Rows are points. A path goes straight from each point to the next, and from the last back to the first. The post is the endless flat space through its rows: a point in 2 columns, a line in 3, a plane in 4, and so on, so that a path can go around it. Count how often the path circles the post. Going back the other way cancels.

Post (2 x 3):
[[ 33  -1  10]
 [-22   1 -26]]
Path (13 x 3):
[[ -3 -12  14]
 [-13 -48  -1]
 [ 38 -17  27]
 [  2   2  29]
 [  4  11  30]
 [-60 -19  -5]
 [ 29 -24   4]
 [ 17  -3 -26]
 [ 34  -5  -8]
 [ 12 -48 -15]
 [-22 -23  22]
 [  9   9  16]
 [ 34  12  33]]
Times around: 0

Post (10 x 11):
[[  2  -8  -3 -10 -59  11 -28  16  -7   0   7]
 [ 17   1  14  23 -11  31  10  12  -1   0   5]
 [ -3   0 -22 -24 -42  25 -11 -13  -4  14  22]
 [ 13   6 -13 -10  -4 -31  26   3  -8 -42 -31]
 [  1  11 -35  22 -40  45  31  -5  28 -13   7]
 [-56 -13 -20  23 -18  -5 -26  22 -31 -48   8]
 [ 20 -17  34  35 -23 -22  13   0  -9 -25  11]
 [ 18 -12   3 -30  12 -16 -13  15  39 -22 -17]
 [ 17   4 -12  28  -3 -17   3   2  15 -12 -21]
 [ -7  10  -6 -51 -22 -21  -2  28  24  -2   7]]
Path (18 x 11):
[[ 42   0  -3 -13 -22  19 -11   5 -12  -6  32]
 [ 16   1 -20 -14 -25 -16 -21 -13  32 -24  -1]
 [ 37  -7   6  -7 -29   9   4 -46  39  -9  -4]
 [-28  -7  -7   0 -12   7  -6  11  -3  20 -13]
 [  1 -20 -12   1 -21  -3  15   8   0   3   6]
 [ 26 -10 -36  35  -1  32 -18  -9 -17 -16  12]
 [ 33   0  12 -30  -2  -5 -18  -5 -14 -30   3]
 [ 12  14  -3 -13   5 -19  17 -20  13   0  26]
 [ 16   6  18  -9  -1  20   1 -31  -4  14   5]
 [  8 -10  17  -9 -22  16  10  38 -13 -17 -33]
 [ 33  -7  16  -7 -17   4  41  17   8 -10  -3]
 [ 15  -4 -55  -9 -41  12 -16  22   6 -12   5]
 [ -1  19  -9  -1 -23  10 -10  41  20 -16  14]
 [  5  16   8 -31 -26 -10  13  16  15 -10  -5]
 [-52 -15 -14 -12 -60   6 -10  21  30 -43 -17]
 [ 24 -11  -8 -15 -12 -23  -8   2  -8  35 -14]
 [ -5 -32  -7  25  -9 -17 -39  39 -26 -37  -1]
 [ 21  -4 -16 -25 -29  -3  13   1 -15   6   3]]
Times around: 3

Post (17 x 18):
[[-11 -32 -25   9  16 -32 -37  14  25  -8  -5   0 -21  -8  -3   2 -22  25]
 [  3  -6 -20   2  33 -16 -55   8  24 -12   3   0 -16 -10  12 -25  14 -17]
 [-27  11  39  20  16  -6 -18  13   8  51  28 -19   3 -16   5 -17  17   3]
 [ -3   1   9 -16 -17   2  23   1  23  20  -4  22  24  -9 -23 -11 -11 -43]
 [ -7 -25 -11 -20  45  26 -17 -19  -5   0 -35  -6 -31  35   9   6 -15 -13]
 [ -5 -24 -38  38  -1  -2   8   1  -8 -13  12  29  20   8  -2 -16  33  -2]
 [  1 -23 -33  17   7  26 -34  28 -35 -15 -22 -19  -8  18 -26   5 -13  -8]
 [  6   6   8  16   4 -15   9  15 -27 -21  41  10 -27 -17  -3 -36  22   0]
 [ 10  12 -16 -24  13  -8  -8   4  -9  25  -7   8  -3  23  16 -29  -2 -17]
 [-35  16  25  18  27 -22 -13   3  15  44  14   4  -4  24 -18  11  37  -4]
 [ -6  19   5  -2 -18  30   0   5  11  13  -6  53  -9  15   8   5   9  -4]
 [-18  36  13 -34   6  -8  -3  24  -4 -21 -25  27  -3 -14   0 -42  41  -6]
 [  9 -20  33   0 -21   4   2 -10   2   7   0 -15 -15  29  -2   6  38 -17]
 [ 27   3 -17   9 -11   6 -23 -22 -16 -13   1 -26   1  -1 -32  -7 -34  17]
 [  6  26  53 -45   4   6 -28   6 -14  33   2  17  12 -13  -7  31 -29  10]
 [ 30  22  -5   2  12   3 -16   6 -38  18 -42  20 -13  -3  16  -5 -25  -3]
 [  0 -27 -22 -12  -8  -1 -22   0  52  47  17  35   5 -20 -18  -7  15   8]]
Path (16 x 18):
[[-10   5 -37 -14  42 -22 -19  -6  -1   8  20  22  12  -7 -15 -27  53  27]
 [ 11  16  11  -5   7  -7 -27  17 -20  37 -15  -5 -53  -2  -4   1  -6  -5]
 [-10  -7  -7  23  -4   0 -45 -19   5  33 -41  -8 -17   9  18  13  23  10]
 [-35  10  20 -14  36  15   1  15   5  35   5  -4  -7  13  22 -11   3 -48]
 [ 40   3 -19  32   6 -16  -3 -31  -1  -2 -14 -19  22  13  23 -18  18 -17]
 [-24 -12 -11 -17  38   3  -3  15  -1   4 -11   2  23  -2  -9 -26   2 -13]
 [  1   7  -1 -13  21  12 -11   2  11   0 -33  37   5  11  14 -22  18 -41]
 [  6  -1  -1  11 -10  -9 -56  19 -19 -13   5  31  16 -27   2   4  17  21]
 [-32 -37 -13 -42  11 -16   1  34 -17 -15   3  32 -32  -6 -47 -14  25 -17]
 [ 23   4  11  -1 -60  23  -2  -7  23  17  -6  23   8 -19 -17 -11 -25  10]
 [ 24  -5  23 -17 -17   6 -21  14   4  -8  35   5 -21   2 -29 -15  10   0]
 [ 17  -3   5   4 -19  11 -15 -14 -16   3  28  13  -7  25  -1  -4 -18 -21]
 [  7  14  11   1 -29 -22 -11  11  -4  -6 -16  30  34 -53  -7  -8 -10  -2]
 [ 17   2 -29   0  -4 -16   3 -18  22   3  19  -6 -41 -28  11 -46 -24  -4]
 [-15  24  16  -6  13  -2  -1  -9  16  24  20  -3 -16  29   5  -1  17   5]
 [-16  23   0 -22  37 -20   8  35 -14   2  21  25  22 -15 -21 -20  11 -16]]
Times around: 1

Post (17 x 18):
[[ -1  13   4  14  12  28   5  -2  -2   5 -28  12   9  -9   6  -6   7   9]
 [  8   9 -15 -11  -5  14   8   2  -2  21  -1   2   4  10   8   4   1   0]
 [ -8  10  30 -16 -37   8  -5  34 -12 -10  25  20  -9 -23  11   9  16  -5]
 [-20 -22 -26 -18 -12   5  -2 -25  -5 -17  -2 -12   8 -13   9   2   0  -1]
 [  6  -8 -28  11 -20  10   4  17   0 -30  -1  10   2 -33  11 -28 -21  21]
 [  8  -5 -26   4  -8   6 -49  -4 -14  -5  -5  -3  14 -21  -4  -2   0 -15]
 [ -4  10 -11  13  20  28  -8 -17   9  12 -12 -12 -21 -13 -22  -3   8 -12]
 [-20  30  11  -7   0  18  -3  10 -15  -6  11  10  -8  13  -2  17 -11  -6]
 [  1  14 -10 -10  23   5  15   7  -7  -2  -7   1 -11  -9   4  17  -1 -11]
 [ 10  24  -2   8  16   4  18  23  -1   9   0 -13  17 -12  -4 -16   7  21]
 [ -1  10  30   0  -5 -12  12  41  11   6 -30   1  -6  -2   2 -12 -13  14]
 [ 13   0   7  -5 -21  10  -7  -6   4 -30 -10  -8   4  22   9  -5  16 -22]
 [ 11  45  54   1 -29 -23  26  44  15 -11 -30 -17  12 -21  31 -29 -60  -3]
 [-14   4 -28   8  -6  -6   1 -11  12  -7  10   8   9   1  10  -3  12  -5]
 [ -5  -1  -1  19  -4  20  16   3  10   1 -12   0  -2  -9 -10  32   7   9]
 [-15 -11  -2   6  15  21   0  14   0   9  19 -10  -4  -9  16   9  -3  -8]
 [  6   5  -6  18   1 -12  29   3 -20  -1  -3   6   3  -6  -5 -19 -13   4]]
Path (29 x 18):
[[-12   0 -13  -1   2  -5 -25  19  10  10  19   0   0 -17 -23   7  29  33]
 [  2  20  13  34 -21   1  14  17 -27   7   9   4  12 -13 -15 -11  -8  31]
 [ 16  30 -35 -16  -1   7  14  -2 -29  47  -8 -14  32  -5  28   0 -27  -3]
 [-14   1 -19 -13  -1  20  -5 -27  -6  -5  -5   1  14   1  -2  12   9 -22]
 [  1 -28  -4 -12 -10  -2  22  -1  39  -5 -20  -3   8  -3  18   6  -8  -1]
 [ -8  17 -10  32  11  14  -2 -29  12  -4 -32  15  20 -10  10  11  -6  -4]
 [  0  15 -39  11  21  -7   6 -22   1  20  -6   3  -6  -6   2  -2  23   1]
 [ 24  32  -2  24   7  14  30  25 -11   7  13 -19  14 -22  -4   0  -1   6]
 [  0  40  -5   7  12  10  11  10  13  22 -18  -1  16  -4  -3 -17  -4  13]
 [ -2  11  10  18  26  19  -5   1  -2  11 -15  18   3  -6 -11  -5  21  -1]
 [ 11  14  -5  58  29   1 -16  17  16  27  -8   5  15 -29 -14   1 -27  15]
 [ 10  14   3  -6  10   5   1  22 -26 -14 -39   3  -8 -43  -8  -1 -18  21]
 [-15 -27 -37  42   0  39 -23 -24  -5  15   2 -16  25 -43  15   8 -24  -8]
 [-24   9 -10 -19   3   2  31   0  39  29 -27 -14  13 -26  27   7  -4   0]
 [ -8   6   7  14 -17  33 -16   3 -23 -12  -4   3   4  23   2  14  21 -13]
 [ 13  33  38  29 -13 -13  41  -5 -16  -8 -18 -11  -4  -3 -12 -20  -2  20]
 [ 28 -21  10  18   9  -1   9   5  29  14 -13 -28  -5 -11   7  12   1  -9]
 [-17   1  -3   7   6  24  15 -30   5   1 -24  -1   5  -2  12  10  15   2]
 [  0  -5 -20   4 -17   2  14   6  19  -6   7 -19   0 -35  29   5   7 -10]
 [-16   4  29   7 -14   9  19  19 -18 -18 -11  25 -10  11   0   8 -10  -4]
 [ 10   5 -15  16  -3  20 -30  -1   5 -31  -4   5 -23   6 -21 -12 -25 -37]
 [ 21 -15  -9  -1 -20  24 -16   4   7  39  -8  -5  -6 -13  -5 -11  -3   7]
 [  7  11  -1 -22  -9  -4  -6  12 -27  13  -6   0   9 -12   2 -22  16  40]
 [ 14   7   1  28   3   7  47  26  30  10  -9 -28 -24  -5   1  -5 -12  33]
 [ 19   8   9 -39  -8 -14   5  23  39  13 -22  -5 -10 -18  15  12  10  -1]
 [  9  -1  16 -25  -3  16  16  23  -9 -42 -14 -14   8  -2  14 -22 -22   4]
 [ 13  13   1 -22 -23  -1 -32  19 -44  19  -7  12  36 -12  -8   8  -5  -2]
 [ 14   0   7 -22 -21  22 -28  -2   0 -22 -19  20  -1 -22   1  11   0 -18]
 [  0  12 -15   5  37 -12  27 -16 -16  10 -11  -2  11 -15 -18   1  15  17]]
Times around: 3
